Each row of a before or after table is a point. The points were changed in one or more steps. Then noise was added and the rows were shuffled. The steps act on how far a point lies along the listed directions, d1 being the first. Name the steps. A step turns or swaps two directions, mirrors them in a line or flattens them onto one, adds a multiple of one to another, or multiplies one. Angles are multiples of 10 degrees, from the lower direction toward the higher: turns from -170 to 170, lines from 10 to 170 but not 90. Use the fewest steps. Two steps may share a direction if one is a turn and the other turns, adds or multiplies; they go together, in the order done. Otherwise the lowest direction goes first.
(in the rows, 128 means zero)

Directions:
(1): [176 124 183]
(2): [158  70  97]
(3): [ 82  85 165]
Before (12 x 3)
[[ 96 108 235]
 [160 114 142]
 [130 151  87]
 [121 133  90]
 [110 114 245]
 [143 139 156]
 [ 77 141 213]
 [ 75  64 105]
 [137 184 138]
 [130 102 117]
 [186 144 170]
 [149 148  84]]
After (12 x 3)
[[141 103 110]
 [140  40 167]
 [101 138 125]
 [132 163 139]
 [149 171 130]
 [150  94  68]
 [117   9 132]
 [111  16 148]
 [147 177 115]
 [ 60 140 177]
 [185 121 124]
 [118 119  94]]
Steps: turn d1 and d2 by 120 degrees

Directions:
(1): [175 131 130  88  77  63]
(2): [ 78  94  88  74 163  95]
(3): [ 72  98 177 113  67 145]
(4): [102 195  75 108  88 154]
Before (11 x 6)
[[142  50 144 155 182 133]
 [132 107 150 173 145 134]
 [134  93 214 177 139 131]
 [179 153  73  73 106  59]
 [109 104 112 142 211 101]
 [142  87 205 133 112 132]
 [147 143  77  70 159  88]
 [ 89  88 156 117 145 112]
 [173 154  99  68 199  55]
 [153 127 191 155 104 158]
 [171 116  74  64 189  29]]
After (11 x 6)
[[ 91  87 156 115 141 108]
 [156 145  82  69 150  85]
 [141  49 141 150 184 129]
 [145 126 191 157 110 166]
 [184 121  80  65 177  26]
 [183 157 104  69 189  54]
 [127 106 149 171 148 134]
 [128  90 213 176 145 135]
 [189 160  81  80  99  62]
 [112 103 111 134 210  93]
 [140  88 207 136 115 136]]
Steps: turn d1 and d2 by -10 degrees

Directions:
(1): [149 167  89 130 184  76 134 104  51]
(2): [ 67 189 105 181 131 182 149 166 110]
(3): [151 162  86  82 166 190  69 105 160]
(4): [188 147 119 140  41 158 108 123  75]
(5): [110 101 161  51 143 172 150 162  64]
(6): [160 167  91  82 107 117 214 148 167]
Before (13 x 9)
[[156 140 108 125 169 115 109  85  88]
 [162 146  95 139 140  81 135  99 123]
 [108 127 121 148 220 107  90  84 103]
 [ 97 148 124  93 171 154 134 141  65]
 [ 80  97 150 188 163 206  84 119 178]
 [ 93 176 118 142 146  68 189 140 150]
 [ 99 146 102 210 138  49 225 141  79]
 [147 136 136 133 146  87 137 107  91]
 [135 143  97 152 167 107  84 102  94]
 [ 85  75 168 103 153 156 125 144 249]
 [122 171  76 143 179 123 121 131 109]
 [ 86 113 145  63 155 209 168 180 167]
 [141 142  93 113 168 113 199 133 103]]
After (13 x 9)
[[ 99 162 134 167 128 139 150 136 109]
 [128 170  75 135 181 119 121 126 109]
 [ 97 163 110 159 157 173 125 122 110]
 [118 175  91 173 113 134 145 132 137]
 [165  78 146  17 160 137 149 130 130]
 [120 147 102 205 124  43 217 133  67]
 [128  46 157 129 235 103  73  69 172]
 [103 143 122  86 179 140 137 136  66]
 [ 92 157 102 172 173 135  95 119 117]
 [124 173 117 137 125  63 180 128 126]
 [122  56 167  77 170 113 117 118 239]
 [ 47 139 122 170 235 145 111 117 134]
 [142 155  91 131 135 146 200 139  95]]
Steps: mirror d1 and d2 in the line at 30 degrees; add 0.7 times d6 to d4

Directions:
(1): [165 115  73  80  94 170  94 101 147 147 221 112]
(2): [173  85 131 138 133 176 107 236 158  87 120 143]
(3): [167  90 130 158 103 137 131  49 135  31 112 152]
(4): [149 180  54 109 124  78 124 140 169 124 103 213]
Before (10 x 12)
[[ 98 120 145 123 136 139 137 145 131 150 131 129]
 [163 120  65  95  98 104 122  52 171  95 156 147]
 [148 153  79 129 128  95 128 122 147  82 109 181]
 [120 144 136 125 134  99 117  62  98 160 128  95]
 [104  83 192 141 167 137 124 236 138 148  81 113]
 [105 107 170 143 167 126 153 162 114 121  99  92]
 [172 135  83 107  78 120 112  53 148 113 195 177]
 [ 95 141 172 136 169 104 115 249 129 194  77  97]
 [121 109 189 143 149 203 133 202 112 170 109  85]
 [138  98 158 143 138 146 164  97 101 101 125 107]]
After (10 x 12)
[[ 77 175 181 155 151  64 159 161 103 173  81 156]
 [128 121 131 107 140 152 148 137 106 168 168  90]
 [121 175  84 116 146  87 130 170 141 137 109 167]
 [181  71 150 140 106 231 115 114 135  93 149 107]
 [122 143 135 126 133  99 117  60 100 159 130  95]
 [ 76 162 143 123 162  57 158 160 132 171  69 124]
 [156  92 105 104 126 161 121 116 142 112 180  98]
 [122 103 135 127 118 149 132 106 138 111 140 138]
 [214  70  95 128  83 158  81  81 171  44 152 139]
 [189  42 114 108 102 183  87 134 175  81 171 133]]
Steps: mirror d1 and d4 in the line at 100 degrees; multiply d3 by -1

Directions:
(1): [ 77 112 110  62 151 120 140 148 132 248 164 170 145 154 144 111  91 181]
(2): [151 183 143 198 141 132  83  61 148 143 149 210 131 137  73 166  68 153]
(3): [115 170  96 146 135 147 205 152 121 145  92 158  53  97  96 175 201 191]
Before (12 x 18)
[[135 149 136 179 137 123  51  82 147 159 166 225 152 138  86 134  47 158]
 [126 139 143 132 140 114 108 103 117 157 130 137 129 138 122 135  62 135]
 [108 126  99 136 153 145 176 158 111 189  92 156  65 119 108 178 153 188]
 [141 114 114 138 119 123 153 140 130 121 135 160 109 123 103 130 148 120]
 [106  74 149  84 101 139 155 179 110 104 117  72 140 115 163 109 193  82]
 [157 108 151 162 119 129  56 105 138  60 141  98 157 145 127 142 108  49]
 [ 53 119  97  43 128 148 209 212 114 239 149 152 106 123 136 131 152 193]
 [104 148 118 117 125 118 159 144 123 166 110 176  91 120  97 129 147 158]
 [108 147  97  80 142 139 171 179 102 202 131 166  94 100 137 143 159 189]
 [109  86 108  62 135 130 184 177 101 138 118  68 112 100 165 105 180 104]
 [140  83 120  95 122 116 100 117 121  86 161  95 171 146 174  97  85  70]
 [155 124 159 125 113 107  88 127 111  96 131  63 155 116 163  81 134  59]]
After (12 x 18)
[[122  67 135  86 116 125  92 156 128  99 141  62 159 144 171 112 135  58]
 [117 112 148  77 123 105  93 140 111 171 156  89 165 130 173  68 110  96]
 [114 206 126 171 132 151 139 117 142 204 159 245 102 124  54 187  86 202]
 [141 140 148 157 122 117 107 101 111  97 113 108 119 126 126 140  82 104]
 [141 107 114 125 123 127 156 145 133 124 141 159 110 125 110 124 156 123]
 [128 156 127 146 118 122 147 122 126 131 101 175  85 115  84 145 149 139]
 [146 189 116 150 145 144 135 130 116 164 127 210  92  94  88 180 131 183]
 [179 134 144 214 100 131  66 106 128   9 107 121 128 101 104 133 137  75]
 [130 148 107 181 153 150 159 135 112 152  86 169  61 109  85 196 149 180]
 [ 95 127 106  76 165 128 147 123 124 238 163 173 122 128 129 122  99 166]
 [129  86 116  84 129 109  96 107 124 131 177 125 177 158 172  95  68  90]
 [ 75  96 139  70 135 134 135 158 120 224 161 161 157 144 146 116 122 149]]
Steps: turn d1 and d2 by 90 degrees

Directions:
(1): [207 120  95 225 106 113 128  84 122 146  68 135 125 140  77 161 149  67
 155 213  73 127 125 135]
(2): [110 191 138 114  76 115 143 166  46  99 138 148 147 125 120 168 201 156
 153 130  93 242  94 160]
(3): [ 95  87 116 131 105 126 192 173 146 144 178 204  99  95 108  61 155 146
 135 183  70 125 131  29]
Before (13 x 24)
[[ 33 149 149  55  79 150 195 194  96 114 190 192 117 118 143  96 212 195
  145 132 112 220 107  90]
 [130 174 116  91  89 118 115 159  85 108 124  84 161 136 144 168 180 155
  146  83 145 218 108 204]
 [175 134 110 181 118 116 133 121 102 143 112 142 144 144 110 162 155  91
  153 183 100 132 108 141]
 [150 105 129 166 129 137 117 130 160 126 108 101 127 127 115 136 129 101
  143 152 105  97 133 106]
 [141 129 109 133 172 138 127 104 109 127 124 104 144 135 118 124 141 111
  107 124 141 137 134 151]
 [167 109 100 207 113 108 162 106 144 166  98 158 102 135  86 101 127  97
  163 224  73 138 128  88]
 [168 102  94 231 121 107 129  98 146 174  88 158 104 137  81 110 109  92
  149 223  96  63 146  99]
 [ 72 201 147  60  79 109 129 163  51  72 160 120 166 117 157 184 169 174
  119  75 170 215  91 169]
 [120 227 175  95 105 118  88  97  34  63 104  73 151 180 148 191 151 132
  119  76 167 212 115 245]
 [103 162 139  99 144 126 130 137 131 146 129 127 147 123 159 128 109 144
  136  86 128 134 118 138]
 [159 136 140 117 125 105 114 107 120 151 117 110 134 166 128 129 120 119
  109 138 111 122 127 134]
 [ 64 150 159 119  99 136 169 193  86 114 170 171 139 118 147 134 184 165
  143 125 115 203 125 111]
 [117 179 140 128 124 114 114 114  94  91 142 125 142 117 116 143 157 135
  134 121 135 161 111 161]]
After (13 x 24)
[[137 177 134 153 119 110 115 105  92  97 124 126 143 120 103 153 162 122
  140 144 121 162 109 161]
 [185 136 106 191 115 114 132 115  99 145 107 141 143 146 107 166 157  85
  155 191  93 131 109 143]
 [119 194 126 116  65 100 128 133  47  81 124 125 164 126 125 202 180 137
  135 127 136 214  90 172]
 [ 98 148 142 162  89 128 170 171  83 122 144 172 137 126 123 148 193 141
  156 162  90 201 123 113]
 [145 105 102 203 126 113 128 111 148 170 104 157 104 131  95 100 101 110
  141 199 112  65 149  98]
 [155 138 137 113 125 107 113 107 118 151 117 110 132 166 132 128 118 119
  109 137 114 122 128 133]
 [ 75 144 133 107  69 143 194 171  96 122 158 195 113 124 115 113 226 164
  161 176  84 221 108  95]
 [140 129 108 129 171 140 128 103 107 128 125 103 141 134 118 123 140 114
  104 122 141 136 133 149]
 [105 162 137 104 143 125 130 135 131 148 125 127 146 124 158 132 108 141
  136  88 127 135 117 140]
 [163 109 102 200 115 108 163 110 144 165 102 159 101 133  91  99 126 101
  161 220  76 139 129  87]
 [161 221 160 146  94 113  87  73  31  73  71  79 149 187 124 208 161  99
  134 120 139 210 112 246]
 [137 106 134 150 135 136 117 137 162 125 118  99 128 127 122 130 125 110
  138 141 112  98 133 104]
 [170 171 100 137  79 110 114 139  83 115  95  88 159 142 118 182 188 126
  161 124 120 217 108 208]]
Steps: add 0.7 times d2 to d1

Directions:
(1): [139 174 102 133  63 124 181 187 121 100 144 145 140 201  69 115 161 162
 140 181 125 127 234 184 120 121 145  71 175 143 100  88 221  93 123 143
  99  80 131  92 134 106  67 159 108 122 235  89]
(2): [109 126  15 211 106 163 121 126 133 188  91 112 138 167  42  91  94 166
  35  81 180 122 150 162 118  92 129 146 101  47  81 117  96 122 147 146
 182 200  72 133 114  91 146 131 100  79 111 123]
Before (9 x 48)
[[120 111 200 100 172  98  96  89 141 123 146 121 125  66 215 143 127  90
  162 114  97 137  52  64 144 155 143 164 116 160 173 161  80 146 124 129
  127 135 134 146 106 158 165 129 158 150  81 174]
 [129 164 101 151  82 133 152 164 124 123 117 136 149 167  75  99 147 176
  134 149 106 124 224 156 113 115 129  92 154 131 108 101 206 114 132 149
  118  94 137 114 138  92  80 149 107 118 199 108]
 [105 134  16 208  90 150 146 137 143 188 110 139 146 201  35  89 106 179
   38 101 173 116 190 185 122  73 145 133 114  42  65 124 120 109 147 139
  168 179  74 135 107  76 115 150  97  89 147 113]
 [131 132 156 112 128 118 130 132 128 130 141 114 118 121 137 132 133 103
  156 135 109 143 130 122 133 137 118 123 146 156 134 130 146 115 119 131
  112 109 155 126 121 128 113 120 148 130 141 125]
 [149 145 140 102 129 104 164 153 116  98 129 140 121 165 130 144 137 126
  157 165 119 139 164 147 123 123 140 105 173 156 119 106 157 106  94 118
  113 103 135 112 135 122 102 125 123 150 177 109]
 [110 103 131 148 162 133  75  90 141 159 114 106 133 103 141 120 115 119
   98  97 140 127  79 121 122 123 118 153  99  92 134 148  58 140 136 109
  163 158 101 145 115 124 155  92 128 126  60 137]
 [112 118 104 165 115 122 122 132 127 145 114 128 135 134  99 122 126 146
  124 119 138 124 131 133 116 119 125 127 130 111 112 115 130 132 143 125
  146 144 105 138 124 119 135 121 121 120 127 135]
 [108 131 119 123 100 130 146 150 138 126 131 127 121 155  91 109 143 123
  119 139 137 123 154 158 140 122 128 134 122 121 103  98 152 135 115 129
  131 120 113 118 147 123 111 135 122 118 152 117]
 [123 142 118 146 115 150 141 142 128 136 153 137 114 163  99 116 126 151
  124 131 130 142 160 139 115 121 136 129 146 125 113 114 134 135 136 139
  140 140 122 119 153 136 121 151 116 123 138 135]]
After (9 x 48)
[[132 150 166 108 107 109 133 149 132  97 149 132 140 158 126 126 169 133
  162 179 108 129 175 163 117 137 136  84 164 153 132 111 175 107 120 115
  105  67 137 105 131 119  81 123 124 147 182 101]
 [104 107 152 104 138 127 119 119 142 132 128 121 112 109 139 122 132  97
  126 119 129 125  91 125 146 133 118 160 101 125 125 123 108 155 115 119
  137 130 121 136 146 142 142 117 137 131  98 136]
 [121 170  78 171  66 120 160 166 136 131 139 130 148 194  69  95 145 165
  106 147 133 131 208 165 124 121 168 103 159 116 100  99 179  95 132 166
  131 128  95 102 104  98  97 173 110 104 208 119]
 [133 100 248  49 182  87 116  92 140  98 167 156 116  70 245 168 146  80
  199 147  79 130  64  75 146 144 130 144 124 185 177 177 107 149 115  92
   91  81 175 154 129 162 132 120 166 186  94 154]
 [125 125 158 122 146 142 121 119 128 136 157 137 105 121 145 132 123 128
  142 124 119 142 108 106 122 132 128 147 134 139 136 135 103 149 133 129
  138 140 135 133 152 156 139 136 131 139  99 155]
 [120 128 104 153 122 136 123 124 132 163 123 104 122 134 101 118 111 119
  108 108 137 140 134 134 130 118 118 138 129 115 112 126 123 113 129 140
  141 148 127 131 115 111 125 119 137 107 124 124]
 [121 116 160 124 132 106 119 127 125 119 129 133 129 109 145 143 138 126
  168 137 113 126 112 113 121 139 124 124 138 149 133 124 140 137 134 115
  123 115 130 139 130 138 131 116 137 144 128 142]
 [114 101 152 134 176 135  80  80 132 154  97 114 130  57 172 119 104 125
  126  82 104 126  72  72 126 127 106 171  91 118 155 157  80 164 136 127
  151 154 139 164 130 126 166 103 136 132  51 164]
 [129 113 100 140 165 125 123 108 122 151  99 119 118 133 129 132  97 122
   97 102 149 139  97 123 123 109 130 159 124 102 115 130  70 127 107 117
  163 177 102 142 123 117 154 103 123 128  91 135]]
Steps: turn d1 and d2 by 170 degrees
